Each row is a point. The window is the flat piece filled in between its corners: a triangle in 3 columns, a solid with four corners in 4, and so on. A path goes straight from each point to the next, and from the last back to the first. After which points does the path pass through the window?

Window (4 x 4):
[[ 0.05 -0.08 -0.27 -0.17]
 [ 0.37 -0.02 -0.19  0.25]
 [ 0.30 -0.24  0.81 -1.03]
 [-0.05  0.21 -0.06  0.20]]
Path:
(1): [-0.07 -0.35  0.27  0.20]
(2): [-0.12 -0.29 -0.03 -0.09]
(3): [ 0.28  0.15 -0.34 -0.18]
(4): [ 0.14  0.67  0.42 -0.61]
(5): [ 0.20 -0.46  0.02  0.28]
(6): [-0.40 -0.52  0.09 -0.13]
(7): [ 0.32  0.16 -0.38 -0.18]
(8): [ 0.47  0.37 -0.41 -0.27]
(9): [ 0.20 -0.45  0.37 -0.18]
(10): [ 0.17 -0.53  0.34 -0.75]
(11): [ 0.33  0.08  0.89 -0.93]
(12): [ 0.58  0.26  0.56 -1.00]
Through the window after points: 2, 6, 10

Window:
[[-0.53 -0.34  0.45 -0.80  0.51  0.06  0.35 -0.58]
 [-0.23 -1.23  0.27  0.53  0.43 -1.02 -0.38 -0.36]
 [ 0.02  0.09 -0.13 -0.54  0.84  0.00  0.56 -0.07]
 [ 0.33  0.50 -0.38  0.27 -0.66 -0.50  0.00  0.35]
 [-0.63  0.52 -0.29  0.38 -0.20 -0.21  0.64 -0.02]
 [-0.45 -0.44  0.35  0.69 -0.51  0.38  0.14  0.54]
 [-0.54  0.48 -0.69 -0.33 -0.01 -0.46  0.31  0.26]
 [ 0.67  0.14 -0.52  0.20  0.28 -0.12 -0.83 -0.10]]
Path:
(1): [ 0.26  0.81  0.22  0.50  0.40 -0.31 -0.40  0.23]
(2): [-0.14 -0.62 -0.48  0.44 -0.56 -0.17  0.13  0.23]
(3): [-0.01 -0.34 -0.24  0.19  0.01  0.01  0.24 -0.04]
(4): [-0.26  0.08 -0.01  0.16  0.12 -0.30 -0.09  0.16]
(5): [-0.22  0.60  0.45  0.31  0.03  0.17 -0.45  0.46]
(6): [-0.19 -0.87 -0.05  0.14  0.06 -0.21  0.32 -0.32]
(7): [-0.11 -0.22 -0.70 -0.05 -0.11 -0.42  0.01 -0.20]
(8): [ 0.00  0.56  0.26  0.17  0.62 -0.38 -0.01  0.01]
(9): [-0.61  0.33  0.29 -0.38  0.55 -0.30  0.13 -0.21]
(10): [ 0.27 -0.43 -0.66 -0.17 -0.60 -0.06  0.28  0.05]
(11): [ 0.00 -0.27 -0.23  0.06 -0.07  0.10 -0.13 -0.11]
(12): [-0.19  0.20  0.13  0.06  0.31 -0.23  0.02  0.21]
(13): [-0.31  0.09  0.68  0.45  0.01 -0.24  0.18  0.15]
(14): [-0.61 -0.62 -0.76 -0.02 -0.40 -0.09  0.34  0.15]
(15): [-0.15 -0.67 -0.31  0.32 -0.64  0.27  1.31  0.18]
(16): [-0.44  0.04  0.59  0.46  0.12  0.07 -0.96  0.38]
Through the window after points: 3, 9, 11, 15

Window:
[[ 0.35  0.26  0.53  0.34 -0.17  0.50 -0.75 -0.33 -0.32  0.15  0.17]
 [-0.68 -0.01 -0.85  0.61  0.88 -0.02  0.86 -0.09 -0.28 -0.01  0.31]
 [-0.33 -0.15  0.69  0.28  0.68 -0.10 -0.40 -0.22  0.27 -0.16 -0.38]
 [ 0.16 -0.06 -0.38 -0.54  0.57 -0.10  0.33  0.55 -0.82  0.05  0.12]
 [-0.86 -0.79 -0.86 -0.34  0.86 -0.18  0.19  0.55  0.25  0.52 -0.24]
 [ 0.45 -0.14 -0.26  0.23 -0.33  0.37  0.25  1.19 -0.14 -0.66 -0.47]
 [-0.07  0.05 -0.85  0.11  0.03  0.12  0.89  0.26  0.00  0.63 -1.02]
 [ 0.04 -0.06  0.05 -0.67 -0.77  0.71  0.33 -0.25 -0.05 -0.57 -0.49]
 [ 0.39  0.82 -0.68  0.11 -0.25 -0.08 -0.22  0.07 -0.54 -0.27  0.05]
 [ 0.53 -0.49  0.03  0.18 -0.14 -0.59  0.11 -0.05 -0.29 -0.16  0.04]
 [ 0.19 -0.25  0.21 -0.40 -0.05 -0.19  0.25  0.34  1.05  0.11  0.03]]
Path:
(1): [-0.40  0.46  0.36 -0.29  0.05 -0.59  0.19  0.77 -0.72  0.18  0.18]
(2): [ 0.39 -0.39 -0.25  0.06  0.45  0.47 -0.14 -0.26 -0.01 -0.16 -0.24]
(3): [ 0.45 -0.35 -0.27  0.02  0.09 -0.02  0.13 -0.04 -0.04 -0.39 -0.07]
(4): [ 0.02 -0.03 -0.04  0.13 -0.09 -0.57  0.20  0.22 -0.47  0.30 -0.04]
(5): [-0.31  0.22  0.15  0.30  0.04 -0.54  0.56  0.20 -0.44  0.28 -0.13]
(6): [ 0.01 -0.46 -0.74 -0.60  0.59  0.95 -0.37  0.19  0.74 -0.20 -0.33]
(7): [ 0.72 -0.39 -0.77  0.29  0.03  0.44  0.32 -0.03  0.35 -0.78 -0.08]
(8): [-0.22  0.06  0.37 -0.45 -0.15 -0.15 -0.08  0.44 -0.09  0.31 -0.36]
(9): [-0.23  0.19  0.27  0.52 -0.66  0.08 -0.24  0.40 -0.04  0.07 -0.10]
(10): [ 0.62  0.41 -0.68 -0.26  0.38  0.07 -0.03 -0.20 -0.42 -0.17  0.00]
(11): [ 0.58  0.20 -0.82 -0.20  0.54  0.25  0.51 -0.29  0.13 -0.08  0.26]
(12): [-0.20  0.36  0.05  0.29 -0.60 -0.38 -0.49  0.54 -0.65 -0.14 -0.49]
(13): [-0.36 -0.09 -0.29  0.14  0.13 -0.20  0.17  0.32 -0.18  0.22 -0.14]
(14): [ 0.41 -0.26 -0.60  0.06  0.63  0.26  0.30  0.57  0.29  0.11 -0.59]
(15): [ 0.27 -0.28 -0.38  0.03  0.56  0.05  0.38  0.24  0.16  0.30 -0.54]
(16): [-0.70  0.16 -0.31 -0.17 -0.54  0.14  0.54  0.27 -0.51  0.10 -0.35]
Through the window after points: 1, 3, 9, 11

Window (14 x 14):
[[ 0.92  0.05 -0.69  0.32 -0.60  0.50 -1.26  0.56 -0.17  0.38 -1.19 -0.86
   0.69  0.13]
 [ 0.07  0.42 -0.68  0.06  0.39  0.41 -0.32 -0.39  0.69 -0.19 -0.27 -0.44
  -0.19  0.62]
 [ 0.60  0.14  0.15  0.11 -0.43 -1.15  0.04  0.74 -0.16  0.04 -0.20 -0.13
   0.75  0.61]
 [ 0.15  0.30  0.23 -0.51  0.56 -0.66  0.79 -0.23  0.17 -0.52  0.04  0.21
   0.70 -0.48]
 [-0.19  0.47 -0.06 -0.46  0.12  0.19  0.31  0.40 -0.15 -0.79 -0.23 -0.48
   0.59  0.50]
 [-0.28 -0.06 -0.28 -0.76 -0.03 -0.64  0.02  0.13  0.26 -0.15  0.04  0.28
   0.48  0.03]
 [-0.44  0.18 -0.52 -0.29 -0.11 -0.27  0.12 -0.56 -0.37  0.11 -0.62 -0.34
  -0.34 -0.33]
 [-0.34  0.07 -0.17 -0.41  0.14  0.05  1.19 -0.49  0.38 -0.05  0.11  0.24
   0.87  0.18]
 [-0.10  0.25 -0.38  0.10 -0.43  0.18  0.10 -0.07  0.44 -0.35  0.16  0.06
  -0.38 -0.05]
 [-0.47 -0.19 -0.54  0.23 -0.50 -0.18 -0.57 -1.58 -0.74  0.18 -0.22  0.81
   0.07 -0.41]
 [-0.50 -0.49 -0.36  0.99  0.57 -0.03 -0.02  0.06  1.20 -0.11  1.09 -0.36
   0.11  0.27]
 [ 0.12  0.33 -0.03 -0.23  0.08 -0.01 -0.18  0.48 -0.37  0.43  0.26  0.15
  -0.02  0.31]
 [-0.18 -0.42  0.51 -0.61 -0.14 -0.44  0.24 -0.85 -0.17 -0.13 -0.39  0.27
   0.03 -0.23]
 [ 0.07 -0.97 -0.59  0.30  0.26 -0.63  0.56 -0.28  0.15 -0.49  0.54  0.42
  -0.16  0.11]]
Path:
(1): [ 0.35  0.07 -0.32 -0.27 -0.23 -0.47  0.32 -0.65 -0.40  0.10  0.91 -0.26
  0.24  0.66]
(2): [-0.58 -0.23 -0.22 -0.03  0.08  0.09 -0.25  0.21  0.49 -0.31 -1.03  0.36
  0.18 -0.34]
(3): [-0.15  0.19 -0.02 -0.12  0.10 -0.01  0.16  0.17  0.12 -0.19 -0.16  0.17
  0.10  0.22]
(4): [-0.16  0.02 -0.53 -0.08 -0.19 -0.04  0.00 -0.44 -0.03 -0.55  0.19 -0.60
  0.48  0.08]
(5): [ 0.24 -0.53 -0.24 -0.39 -0.37  0.40  0.23 -0.84 -0.47 -0.05  0.23 -0.34
  0.23  0.03]
(6): [-0.46  0.20 -0.42  0.39  0.19 -0.92 -0.24 -0.07  0.26 -0.10 -0.50  0.58
 -0.03 -0.10]
(7): [-0.47 -0.27  0.81 -0.21  0.29 -0.15  0.62  0.75  0.79  0.06 -0.71  0.54
 -0.27 -0.30]
(8): [ 0.24  0.23 -0.96 -0.40 -0.37 -0.26 -0.26 -1.04 -0.71 -0.23  0.06 -0.32
  0.64  0.30]
(9): [ 0.02  0.17 -0.07 -0.42 -0.31 -0.30 -0.13 -0.07 -0.08  0.13  0.37 -0.27
  0.17 -0.23]
(10): [-0.29  0.09 -0.54  0.13  0.54 -0.26  0.58 -0.23 -0.10 -0.42 -1.27  0.21
  0.11  0.34]
(11): [-0.16  0.13 -0.25  0.21  0.07 -0.06 -0.01  0.08  0.17 -0.22 -0.12  0.15
  0.34  0.15]
(12): [ 0.14 -0.01 -0.60 -0.34 -0.23 -0.15 -0.11 -0.60  0.02 -0.01  0.20 -0.31
 -0.06 -0.01]
(13): [ 0.28 -0.02 -0.26 -0.13 -0.03 -0.26 -0.03 -0.13  0.14 -0.04  0.34 -0.20
  0.36  0.29]
(14): [-0.40  0.00 -0.30 -0.06  0.20 -0.10  0.57  0.28  0.09 -0.24 -0.47  0.13
 -0.30 -0.03]
(15): [-0.31  0.07 -0.09 -0.01  0.06 -0.26  0.34 -0.04 -0.12  0.05 -0.75  0.28
  0.56  0.27]
(16): [ 0.41  0.11 -0.19 -0.51 -0.25 -0.23 -0.09 -0.08 -0.11 -0.23 -0.11 -0.20
  0.34 -0.08]
Through the window after points: 3, 5, 9

Window, 14 rows:
[[-0.23 -0.48 -0.63 -0.28  0.19  0.41 -0.38 -1.37  0.01  0.21 -0.42 -0.14
   0.41  0.27]
 [ 0.06 -0.15 -0.66  0.08  0.01 -0.42 -0.45 -0.42  0.40 -0.14  0.83 -0.52
   0.44  0.58]
 [ 0.56 -0.19 -0.20  0.15 -0.02 -0.68  0.17  0.15 -0.09 -0.18 -0.27  0.11
  -0.26 -0.13]
 [ 0.04  0.10  0.43 -0.53 -0.10  0.06  0.51 -0.16 -0.09  0.17 -0.01 -0.22
   0.03  0.25]
 [ 0.04  0.12 -0.24 -0.07  1.12 -0.20  0.57 -0.26 -0.79 -0.93 -0.02  0.25
   0.33 -0.71]
 [-0.06  0.13  0.72 -0.13  0.17 -0.27 -0.12 -0.24  0.45 -0.52 -0.02 -0.22
  -0.50  0.61]
 [ 0.36  0.03 -0.40 -0.46 -0.42  0.30 -0.22 -1.15 -0.67 -0.20  0.21  0.64
  -0.18 -0.03]
 [-1.08 -0.15 -0.99  0.23  0.37  0.57  0.71  0.28 -0.41  0.42 -0.64  0.75
   0.30 -0.13]
 [-0.39  0.32  0.60 -0.15 -0.33 -0.03 -0.05 -0.36  0.49  0.76  0.12  0.14
  -0.19 -0.11]
 [ 0.55  0.07 -0.36 -0.26 -0.49  0.22 -0.06 -0.98  0.56 -0.37 -0.07  0.15
   0.10  0.10]
 [-0.04  0.38 -0.06  0.38 -0.71  0.00 -0.04 -0.35  0.22  0.37  0.42 -0.73
  -0.45  0.16]
 [-0.22  0.64  0.37  0.25  0.42 -0.10 -0.33  0.09 -0.76 -0.32 -0.38 -0.16
   1.39 -0.15]
 [ 0.20  0.86 -0.45 -0.17 -0.08 -0.01  0.08 -0.74 -0.29  0.53 -0.26  0.24
   0.08  0.23]
 [ 0.61  0.15 -0.18 -0.60 -0.15  0.30 -0.68 -0.21  0.53  0.06 -0.25 -0.18
  -0.36  0.11]]
Path:
(1): [ 0.75  0.41  0.17  0.35  0.47  0.20  0.59 -0.31 -0.12  0.43 -0.12  0.31
 -0.15  0.22]
(2): [-0.74 -0.05 -0.28 -0.61 -0.88 -0.36 -0.92 -0.40  0.34 -0.35 -0.10 -0.45
  0.20  0.16]
(3): [-0.08  0.16 -0.03 -0.38 -0.31 -0.06  0.03 -0.61  0.10 -0.05 -0.15 -0.23
  0.02  0.20]
(4): [ 0.88  0.03 -0.19  0.49  0.06  0.26  0.20  0.00  0.19  0.05  0.48  0.28
 -0.06 -0.07]
(5): [ 0.26 -0.09 -0.10  0.18  0.11  0.14 -0.08 -0.27  0.04  0.28  0.19  0.08
  0.30  0.25]
(6): [-0.06  0.31 -0.43 -0.16 -0.30 -0.13 -0.08 -0.58 -0.01 -0.17 -0.04 -0.29
  0.10 -0.06]
(7): [-0.29 -0.02 -0.32 -0.70 -0.31 -0.26 -0.43 -0.11  0.01 -0.31 -0.73 -0.45
 -0.16 -0.06]
(8): [ 0.87  0.54  0.00  0.37  0.20  0.23  0.22 -1.22  0.06  0.44  0.67  0.44
  0.26  0.36]
Through the window after points: 3

Window, 14 rows:
[[-0.07 -0.46  0.90  0.61  0.14 -0.17 -0.35 -0.22  0.07 -0.47 -0.23 -0.65
   0.09 -0.71]
 [ 0.00 -0.28  0.23  0.59 -0.39  0.29 -0.24  0.39  0.82 -0.02 -0.62 -0.30
   0.16 -0.27]
 [-0.14 -0.10 -0.07  0.78 -0.11 -0.11 -0.46 -0.20  0.00  0.14 -0.59 -0.29
  -0.04  0.15]
 [ 0.98  0.02 -0.37  0.83  0.58  0.60  0.12  0.48  0.39  0.00 -0.60 -0.48
   0.34  0.08]
 [-0.52  0.06 -0.26 -0.72 -0.16  0.44 -0.59  0.06 -0.30  0.11 -0.54  0.11
   0.52 -0.72]
 [-1.06  0.13  0.16 -0.89  0.30  0.20 -0.40 -0.42  0.25  0.11 -0.18  0.10
   0.24 -0.17]
 [ 0.44 -0.70 -0.54 -0.36 -0.46 -0.60 -0.01  0.02  0.17  0.28 -0.04 -0.68
   0.46  0.84]
 [ 0.44  0.41 -0.62  0.11 -0.49 -0.53  0.32 -0.33  0.18 -0.23  0.59  0.07
   0.51  0.55]
 [ 0.16 -0.07  0.72  0.79  0.08  0.10 -0.40  0.52  0.00 -0.15  0.16 -0.16
  -0.51 -0.19]
 [ 0.35  0.45 -0.05 -0.17 -0.57 -0.51  0.40  0.05 -0.02  0.36 -0.30 -0.31
   0.70  0.88]
 [-0.39  0.13 -0.21 -0.43  0.26  0.00  0.28 -0.08  0.07  0.34 -0.54  0.59
   0.00 -0.78]
 [-1.52  0.03  0.17 -0.07 -0.03 -0.19  0.06  0.26 -0.24 -0.24 -0.12 -0.07
   0.15 -0.44]
 [ 0.63 -0.06 -0.55  0.14 -0.42  0.17  0.30 -0.21  0.19  0.90  0.21 -0.68
   0.62  0.43]
 [-0.67  0.01  0.22 -0.52 -0.40 -0.10 -0.28 -0.38 -0.05 -0.39 -0.15 -0.89
  -0.55 -0.40]]
Path:
(1): [-0.26  0.30 -0.16 -0.06 -0.02 -0.15 -0.17  0.10  0.23  0.33 -0.35 -0.16
  0.24 -0.07]
(2): [-0.39 -1.06  0.36  0.12 -0.13  0.48  0.00 -0.18 -0.50 -0.75  0.17  0.03
  0.60 -0.19]
(3): [-0.03 -0.14 -0.16  0.23 -0.33  0.15  0.09 -0.05 -0.21 -0.13 -0.18 -0.31
  0.35  0.22]
(4): [ 0.10 -0.04  0.07 -0.31  0.13 -0.63 -0.62  0.15  1.05  0.46 -0.11 -0.65
  0.08 -0.01]
(5): [-0.08 -0.02  0.01 -0.15  0.15 -0.37 -0.45 -0.01  0.19  0.13 -0.15 -0.60
  0.51 -0.17]
(6): [ 0.01 -0.19 -0.05  0.19 -0.45  0.40  0.18 -0.19 -0.06  0.09 -0.22 -0.21
 -0.01 -0.06]
(7): [-0.02 -0.42 -0.47 -0.32 -0.90  0.46 -0.17 -0.39 -0.35 -0.29 -0.50 -0.26
 -0.25  0.59]
(8): [-0.11  0.23  0.06 -0.17  0.56 -0.93  0.08  0.46  0.67  0.76  0.29 -0.42
  0.82 -0.12]
Through the window after points: 5
